Each row of a before or after table is a point. One or more steps were done to the points. Then noise was added and the rows were shuffled. The steps act on columns, c1 being the first. Name the steps. A step turns or swaps two columns, mirrors them in a line or flattens them onto one, adds a multiple of one to another, or multiplies or shifts one. Angles are multiples of 10 degrees, from the lower column toward the higher: turns from -170 to 170, lines from 10 to 170 but not 90. Use the fewest steps. Two steps may share a column if one is a turn and the other turns, adds or multiplies; they go together, in the order done. Otherwise the lowest column goes first.
(in the rows, 128 means zero)

Before (8 x 3):
[[138 152 153]
 [ 45 129 122]
 [116 113  78]
 [144 122 148]
 [154 189 146]
 [ 50 142 142]
 [190 137 134]
 [ 93 142 144]]
After (8 x 3):
[[106 122 140]
 [207 130 150]
 [ 65 135 116]
 [158 143 155]
 [159 114  82]
 [196 139 166]
 [ 98 188 137]
 [110 151 145]]
Steps: mirror c1 and c3 in the line at 100 degrees

Before (14 x 6):
[[ 86 119 146 134 150 165]
 [106 115 140 137 146 178]
 [116 134 129 127 148 109]
 [129 134 175 135 131 117]
 [123 140 135  98 145 117]
 [108 128 136 104 123 116]
 [115 145 138  74   7 177]
 [108 144 141 120 100 126]
 [121 137 135 130 144 114]
 [ 89 115 136 112 149 143]
 [112 145 133 132  77 109]
 [ 87 121 171 135 143 121]
 [114 147 129 110 149 113]
 [113  87 135 124 146 141]]
After (14 x 6):
[[119 149 141 125 127 148]
 [121 139 124 121 128 148]
 [ 87 135 167 132 122 137]
 [109 133 137  99 128 130]
 [121 147 158  95 122  64]
 [122 138 133 124 130 141]
 [ 85 133 142 148 126  95]
 [104 123 136 154 126  86]
 [100  95 130 128 127 114]
 [128 140 133  96 129 128]
 [117 150 146 120 125 127]
 [120 151 124 106 129 135]
 [130 133 172 130 120 143]
 [ 88 129 132 116 129 107]]
Steps: turn c1 and c2 by -20 degrees; flatten c3 and c5 onto the line at 170 degrees; mirror c4 and c6 in the line at 10 degrees

Before (9 x 8):
[[144 171 160 170 199  92  81 145]
 [171 103 116 158 139 107  76  93]
 [135  99  95  79 221 125  96 112]
 [158 119 128 139 109 135 113 159]
 [196 121  80 108 123 122 124 131]
 [128 146 153  60 135  88  99 150]
 [192 147 220 112 130 153 145 151]
 [129 231 106 108 103 165 145 151]
 [165 129  83 165 103 120 157 112]]
After (9 x 8):
[[ 96 112  63 145 171 147 112  93]
 [120  41 114 139 119  91 106 105]
 [117  68 144 143  80 111 188 120]
 [145  61 125 118  80 131 152 122]
 [143  90 142 122 219 153 175 152]
 [ 85  42  28 104 114 112 128 125]
 [108  58 146 133 126 158 145 135]
 [ 79 169 147 118 104 149 177 166]
 [ 80  85 125 102 154 150 128  90]]
Steps: shift c1 by -50; shift c2 by -60; turn c3 and c5 by 80 degrees; multiply c4 by 0.4; swap c6 and c8; shift c7 by 30

Before (14 x 9):
[[ 97 106 153 135 155 139 188  84  89]
 [160 160 118 139  97 207 111 131 193]
 [143 126 138 110 174  60  80 126 117]
 [126 121 120 141  73 174 115 201 201]
 [109 108 189 105 121  75 124 116 126]
 [ 82 154 146 103 139  50  91  67 142]
 [ 49  66 102 117 113 138 153 102  95]
 [168 167 127  96  96 215 112 150 155]
 [176 134 136 110 129  78 115 125 133]
 [ 90 111 161 133 114 147 136 123  56]
 [148 113 160 134 121  88  65  88 132]
 [146 136 110 119  87  60 129  83 118]
 [137 120 133 157 106 195 111 148 180]
 [ 87 170 143 169 141 125 121 107 108]]
After (14 x 9):
[[127  81 195 142 105 142 137 120 114]
 [101 110 119 151 156  96 120  81 164]
 [163 149  57  75 113 143 116  90  97]
 [132  86 151 168 139 138  58 145 114]
 [143 120 169 148 148 161 113 120  75]
 [ 77  79 101 150 175 133 187 160 154]
 [176 148  69 111 125  96 110 135 131]
 [117 114 141 194 141 180 119 145 145]
 [146  63 181 169 157 170  94  97 172]
 [ 78 103 135 103 139 130 157 192 202]
 [202 132  70  81 110 100 111  97 105]
 [ 46 112  97 150 130 131 140 144 159]
 [199 197  99 108  94 100 115 134 141]
 [127 129 188 170 190 160  81 130 110]]
Steps: turn c1 and c9 by -80 degrees; turn c2 and c8 by -90 degrees; turn c3 and c6 by 120 degrees; turn c4 and c6 by -70 degrees; shift c5 by 20

Before (9 x 11):
[[125 135 121 104  52  91 149 141  87  60 179]
 [146 135 141 122 162 132 105 108 131 130 132]
 [110 130 125 140 152 126  89 113  72 111 143]
 [128 112 141 143 147 137 135 160  89 129 158]
 [110 131 111 100 116 116 120  84 100 159 154]
 [127 114 112  83 160 146 122  91 102  62 160]
 [113  81  75 141 157 155 101  52 129  59 126]
 [112 142 133 122 174 148 126 125 105 137 101]
 [111 184 113 126 153 152  98 145  97 193 156]]
After (9 x 11):
[[125 115 110 119 159 100 113 185 145 199 191]
 [128 110 107 120 147  90 128  94 137 110 188]
 [ 75 129 121 147 151  71  83 131 124 145 157]
 [118 136  94 102  53  88 171 134  91 189 229]
 [182 133 109 137 161 131  96 145 131 109 136]
 [ 80 142 126 126 174 106 111 134 147 115  73]
 [ 82  80 164 186 157 129  94 178 156 249 122]
 [ 77 183 192 117 154  96  90 117 152  98 184]
 [ 75 132 173 136 116 100 123 178 114 126 180]]
Steps: multiply c1 by 3; multiply c3 by 2; turn c3 and c10 by -140 degrees; mirror c4 and c8 in the line at 160 degrees; add -0.3 times c5 to c7; swap c6 and c9; multiply c11 by 2
